Rows are points. A path goes straight from each point to the next, and from the last back to the first. The post is the endless flat space through its rows: a point in 2 columns, a line in 3, a plane in 4, and so on, so that a path can go around it. Count how often the path circles the post. Going back the other way cancels.

Post:
[[20, -28, -21],
[-9, 6, 63]]
Path:
[[71, 1, 74],
[29, 26, 33],
[-19, 55, 3],
[-27, -35, -22],
[-41, -37, 2],
[1, -81, 31],
[46, -43, 36],
[40, -2, 18],
[37, 27, -62],
[-34, -10, 13],
[-25, -35, 12],
[-38, -41, 36],
[7, -38, 26]]
Times around: 2

Post:
[[20, 29, -51, 25, 15, 9, -26, -71, -22],
[13, -7, 21, 4, 12, 6, 78, -6, -22],
[46, -15, -24, -58, -49, -23, -24, 25, 32],
[-2, 39, 36, -42, 48, -2, -13, -9, 47],
[-29, 16, 25, -17, 50, -48, -24, -14, 121],
[18, 11, 15, 57, -9, 13, -20, -30, -8],
[-5, 23, -13, -7, 47, -4, -33, 9, -33],
[57, -39, 61, -5, -2, -53, 54, -20, -7]]
Path:
[[-3, 27, 14, -103, -3, 15, 5, 24, 11],
[59, 26, 13, -31, -25, -40, 8, 8, -37],
[44, 31, -45, -48, -2, -11, 8, -47, 40],
[43, 8, 22, 5, 66, -20, -13, -35, 59],
[25, 19, 73, 18, 17, 7, -17, 56, -18],
[-6, 35, 43, 60, 58, -13, -22, -19, -45],
[23, 9, 17, -30, 30, -64, -19, -98, 8],
[-15, -27, -69, -25, -38, 15, 15, -12, -31],
[-5, 40, 20, -10, 4, 12, -21, 6, -7],
[22, 6, 38, -29, -47, 9, 19, -35, -37],
[-7, -2, 23, 2, 1, 0, 29, -16, -20],
[45, 6, 30, -69, 10, -119, -36, -20, 0],
[35, 40, 15, 31, 30, 24, 40, -59, -22],
[26, 17, -32, -29, 17, -15, -26, -27, 78],
[0, -1, 38, 16, 55, -48, -62, -35, 71],
[10, 32, -1, -48, -12, 54, -22, -43, -13],
[-54, 11, 29, 33, 4, -29, -4, -50, 53],
[52, 30, 57, -20, 20, -30, -15, -27, -22],
[34, 55, -35, 31, 20, 37, 31, -22, -12],
[29, 6, 27, 27, 54, -2, -28, -23, -9],
[17, -47, -16, -63, 12, -8, 5, 1, -23],
[-7, -43, 42, -38, -42, -38, 13, -8, 47],
[17, -20, 29, -8, 27, 4, 36, -19, -18],
[-10, -16, -30, -1, 62, -43, -40, -5, 3],
[-33, -4, -15, 47, 12, -2, -11, -51, 7],
[-46, 9, 28, 1, -3, 3, 25, 32, 51]]
Times around: 2
